Each row is a point. To make a cloud, some directions were put in groups of two or more. Within a group, all points are equally far from the middle, so they leave a hole (a ring in 2 directions, a hollow ball in 3). The other directions are filled evenly. Then the cloud was stretched, turned, moved and blurred a little. How many holes are there, and how many directions does each take, smallest first?
In the rows, zero is written as 128.

Cloud (13 x 2):
[[ 72 125]
 [ 72 125]
 [150  84]
 [112 170]
 [167 105]
 [114 170]
 [142 171]
 [126  72]
 [161 160]
 [ 74 134]
 [116 171]
 [ 89 156]
 [173 126]]
Holes: 1 (2)

Cloud (29 x 4):
[[106 104 169 188]
 [157 149  78  88]
 [163  63 125 140]
 [109 179 109 144]
 [180 104 143 175]
 [178  94 128 165]
 [122 163  92 107]
 [148 189 156 149]
 [161 121 124 188]
 [149  88 178 153]
 [117 157 169 133]
 [ 85 151 126 138]
 [113 186 144 152]
 [152 150  83  77]
 [101 158  54 167]
 [144  79 153 126]
 [148 156 165  96]
 [157  72  47 128]
 [129 114  87 200]
 [117 162 152 124]
 [147 129  58 134]
 [145 153  88  83]
 [171 170 136 122]
 [130 168  98 158]
 [113  68  89 176]
 [138  93 140  92]
 [145  54  93 134]
 [129 167 130 110]
 [117 180 123 143]]
Holes: 1 (2)

Cloud (48 x 6):
[[ 69 139 187 134 136 191]
 [ 62 121 145 143 106 151]
 [105 123 141 126 135  83]
 [139 169 178  89 129 146]
 [146 126 133 115 158 208]
 [131  77 178 138 185 172]
 [142 135 152  70 166 165]
 [ 62 107 127 134 123 145]
 [132 154  96 161 163 212]
 [142 169  94 123 185 163]
 [126 110 144 144  72 174]
 [ 73 185 161  90 115 137]
 [ 69 179 134  96 111 139]
 [ 95 162 152 157 128 204]
 [ 75 200 134 117 138 144]
 [ 97 107 109  87 116 158]
 [113 119 101  94  97 161]
 [140 134 102  81 108 154]
 [ 91 145 163 190 123 174]
 [162 140 145  89 171 131]
 [140 134 152  96 154 197]
 [ 54 150 157 140 132 179]
 [126 148 127  71 114 115]
 [108 165 165 149 104  95]
 [111 168 149 141 102  89]
 [104 192 136 133  91 177]
 [124 118 190 166 121 175]
 [101 164 154 152 121 204]
 [ 93 105 158 142  90 143]
 [173 160 133 211 167 155]
 [152 138 117  79 154 128]
 [159 190 158 196 121 140]
 [ 97  79 141 120 118 142]
 [117 112 118  86 189 182]
 [ 89 190 151 100 110 109]
 [164 122 167 126 183 126]
 [ 93 153 147 187 179 123]
 [119 150  92  90 174 134]
 [ 94 156 133 192 155 119]
 [132 135 113  71 175 135]
 [163 194 162 161 138 143]
 [130 141 156 182 117 210]
 [134 200 132 148 125 193]
 [ 90 166 137 130 138  81]
 [148 160 176 119 108 111]
 [ 40 124 155 135 135 154]
 [ 70 113 102 116 156 163]
 [ 76 155 163 145 143 197]]
Holes: 2 (2, 3)
